Every row gives one point. Each copy is the shape, with its points in the same order, turned, moved and blurred by noise. Is it also mirrored, or only turned?

Shape, 8 rows:
23  -14
-32  17
1  -15
53  -17
46  -48
-17  6
56  -53
32  1
Copy 1, 8 rows:
-8  35
-14  -31
-5  10
12  58
-14  78
-12  -11
-12  88
14  32
Copy 1 is: mirrored
Copy 2:
20  -40
14  22
29  -21
12  -72
45  -77
19  2
47  -87
2  -42
Copy 2 is: mirrored
Copy 3 (8 x 2):
27  -7
-40  10
13  9
52  -25
64  2
-18  12
78  1
26  -23
Copy 3 is: mirrored

Shape (8 x 2):
24  75
14  20
26  -20
35  -30
-40  4
17  -45
-54  17
37  38
Copy 1, 8 rows:
39  -84
19  -28
35  21
32  27
-34  -14
16  32
-45  -34
44  -43
Copy 1 is: mirrored
Copy 2:
48  62
18  14
10  -40
15  -41
-41  14
-5  -65
-41  31
50  13
Copy 2 is: only turned
Copy 3:
55  24
3  5
-39  10
-51  19
-8  -50
-63  -2
8  -61
17  31
Copy 3 is: mirrored
Copy 4 (8 x 2):
90  27
31  11
-6  22
-18  30
19  -43
-31  12
33  -58
51  39
Copy 4 is: mirrored

Shape (8 x 3):
-23  -43  16
45  29  -15
-24  -22  9
104  7  -47
-26  15  -33
9  -18  -19
-26  40  49
-6  23  -1
Copy 1 (8 x 3):
-12  -1  -55
32  -37  34
-14  -3  -33
64  -97  32
-39  -20  13
-2  -39  -16
6  55  12
-6  0  12
Copy 1 is: mirrored
Copy 2 (8 x 3):
49  -28  35
-9  66  21
20  -28  32
20  107  -21
-32  -13  10
22  14  5
-5  6  93
-10  10  44
Copy 2 is: only turned
Copy 3, 8 rows:
-31  -19  5
70  -3  -30
-10  -5  13
98  -54  -70
35  -6  41
22  -30  0
7  66  2
29  21  8
Copy 3 is: mirrored

Shape:
-12  -48  14  -45
-26  41  -5  13
-46  -38  21  -51
35  3  70  -23
-6  -44  -39  25
-79  17  -25  20
-24  20  -64  15
5  -41  -17  -15
Copy 1, 8 rows:
-32  2  -16  -65
-25  20  6  41
-72  -2  0  -55
5  65  24  -46
9  -59  -8  -9
-56  -37  17  44
-7  -29  -31  51
4  -18  -20  -39
Copy 1 is: only turned
Copy 2 (8 x 4):
-17  -63  18  0
-6  37  40  -9
-23  -68  51  -8
69  -35  5  -19
-40  6  -3  52
-47  34  77  17
-57  49  12  8
-26  -27  -8  19
Copy 2 is: only turned
Copy 3, 8 rows:
-35  -38  -15  -10
-26  65  18  9
-63  -33  7  -16
42  -17  29  -19
-35  15  -44  58
-83  58  21  33
-52  75  -36  26
-25  -7  -40  18
Copy 3 is: only turned

Shape, 11 rows:
-7  -18  -49  4  -60  -38
10  -19  -29  14  -15  -70
-12  53  39  -15  36  -3
-6  -19  46  -32  14  45
-31  -31  15  32  -42  -50
-14  18  14  31  32  53
6  14  24  -14  14  26
-51  -28  -28  -1  -99  -35
-19  -45  -35  18  -39  -58
22  -15  0  29  -74  -30
6  18  22  19  26  53
Copy 1, 11 rows:
10  -18  63  14  -46  -45
33  -11  70  -15  -6  -50
26  73  -14  -41  -3  9
-7  9  -25  -13  15  49
-19  17  76  3  12  -41
9  44  -57  11  19  -19
22  30  -16  -8  5  21
-40  -12  91  33  -57  -29
-13  -21  76  -3  -11  -55
17  6  75  51  -1  -22
24  35  -55  9  16  1
Copy 1 is: only turned
Copy 2, 11 rows:
-69  24  -16  57  5  -32
-48  36  -14  30  -46  -29
46  21  42  -22  4  -3
11  -51  13  -30  23  11
-72  15  29  28  -26  16
36  4  -6  -7  27  54
26  -16  8  -4  13  3
-108  14  23  59  32  -22
-87  26  -16  32  -22  -15
-48  -11  14  81  -21  -3
43  -15  -5  -1  20  40
Copy 2 is: mirrored
Copy 3 (11 x 6):
40  -17  29  -17  -97  35
18  -37  50  -8  -59  -13
19  57  -5  -13  11  -35
-17  49  -10  -61  14  32
-5  18  67  5  -61  26
4  29  -30  8  38  35
20  29  -2  -35  9  12
29  27  52  -4  -121  61
3  -24  52  1  -92  24
49  -7  70  -14  -47  44
15  20  -24  -11  40  33
Copy 3 is: only turned

Shape:
-53  26  66  31  -13  -19
30  -42  -6  25  2  38
14  -98  -18  -14  -30  14
38  -46  30  -19  17  -4
-64  34  -13  -29  0  14
-36  44  -29  -35  25  17
-80  55  26  -29  11  14
-21  77  14  -21  -24  -12
26  -41  -1  30  15  -44
Copy 1, 9 rows:
-66  -23  47  53  -28  -31
16  -32  -55  0  -19  8
22  -44  -55  29  -36  79
42  -41  7  12  -7  30
-80  -2  1  28  45  23
-53  16  -2  13  67  17
-95  -18  35  39  50  -4
-75  28  48  -7  10  3
43  15  -7  42  -31  5
Copy 1 is: mirrored
Copy 2, 9 rows:
-47  41  58  -17  -26  24
-13  -68  -15  -7  13  -4
4  -69  -39  66  -9  21
11  -39  27  40  24  -19
0  56  -20  -17  16  41
18  54  -30  -26  38  15
-6  83  24  -26  20  54
27  63  22  -38  -26  4
-33  -22  -1  36  -13  -52
Copy 2 is: mirrored
Copy 3:
-68  1  25  -23  -49  4
44  -46  -5  55  -41  -13
70  -100  4  12  -18  15
18  -51  36  56  -1  25
11  12  40  -38  -10  -54
19  27  38  -7  10  -62
-25  36  62  -39  -20  -41
-9  63  16  -28  1  -2
-19  -57  -16  47  17  10
Copy 3 is: mirrored

Shape:
-32  -18  39  6  34  -35  -58  13
9  42  -11  -18  -35  4  13  14
16  1  -26  -8  -31  -28  20  -40
-13  27  8  43  28  -86  -26  -3
-13  -70  39  38  39  -46  -45  59
49  7  7  11  35  -36  -32  -21
2  39  -15  22  -5  18  16  2
19  -8  3  7  33  -66  -20  37
33  38  24  -15  0  -29  58  -34
-50  16  -40  -14  3  47  38  14
-48  48  -26  -44  -23  20  19  19
-22  32  -41  -38  13  10  27  4
Copy 1, 12 rows:
-14  68  -67  -8  13  -56  4  15
-22  2  38  43  -18  -33  -31  16
-25  -12  12  -10  2  -5  -45  -30
-33  1  -49  -5  58  -79  -5  -20
2  46  -121  6  19  -45  -42  27
29  20  -18  -10  49  -50  -30  -26
-10  -15  26  28  29  -16  -2  31
8  7  -54  8  33  -79  -45  -1
16  -34  17  33  -19  -35  5  -50
-14  -34  20  -10  -38  -14  4  81
-40  -5  43  9  -43  -44  -5  55
-2  -22  34  -8  -22  -56  -4  41
Copy 1 is: mirrored
Copy 2, 12 rows:
20  -7  57  17  22  9  -58  28
-22  11  -10  23  -55  -19  -6  -24
-1  -4  -39  -8  -9  -40  -3  6
-16  36  28  1  -2  -38  -70  59
-33  -17  63  15  50  51  -47  57
21  17  -9  7  -17  6  -30  67
-20  37  -16  -13  -28  -1  -20  -29
-19  -15  22  -6  -11  15  -42  64
22  24  -2  -33  -41  -38  42  17
-22  4  -3  -54  -17  6  -25  -73
-15  -18  18  -20  -62  -24  -24  -64
-2  -11  -15  -48  -53  -6  -30  -37
Copy 2 is: only turned
Copy 3 (12 x 8):
-12  -83  -32  -30  -15  24  -13  20
24  29  37  6  -24  19  1  28
27  47  -22  -11  -22  8  -6  -19
-28  -8  -61  -61  1  41  -6  47
-22  -101  -60  -3  17  3  42  18
-16  -7  -37  -29  9  -33  -36  20
-14  27  35  -26  -19  7  14  11
-3  -29  -46  -17  39  10  0  39
60  43  2  -62  -15  -24  -3  24
9  3  75  -26  -1  43  27  -35
32  9  71  -11  -18  66  -1  5
24  16  53  -29  16  42  -9  -13
Copy 3 is: only turned
Copy 4 (12 x 8):
-17  -28  37  -36  1  41  -29  -13
21  -1  -21  25  1  -60  -23  -12
39  29  -23  5  32  -28  13  20
-10  41  60  -42  24  -2  -43  11
-73  -46  55  -42  34  28  8  -8
-14  26  21  1  -15  10  -2  51
1  29  -8  45  11  -32  -23  -24
-44  3  26  -44  6  -20  -14  26
37  55  8  2  -30  -52  30  -3
-3  18  -67  27  21  -23  -20  -75
26  -1  -55  7  0  -50  -48  -58
3  29  -63  -1  -4  -34  -28  -35
Copy 4 is: only turned
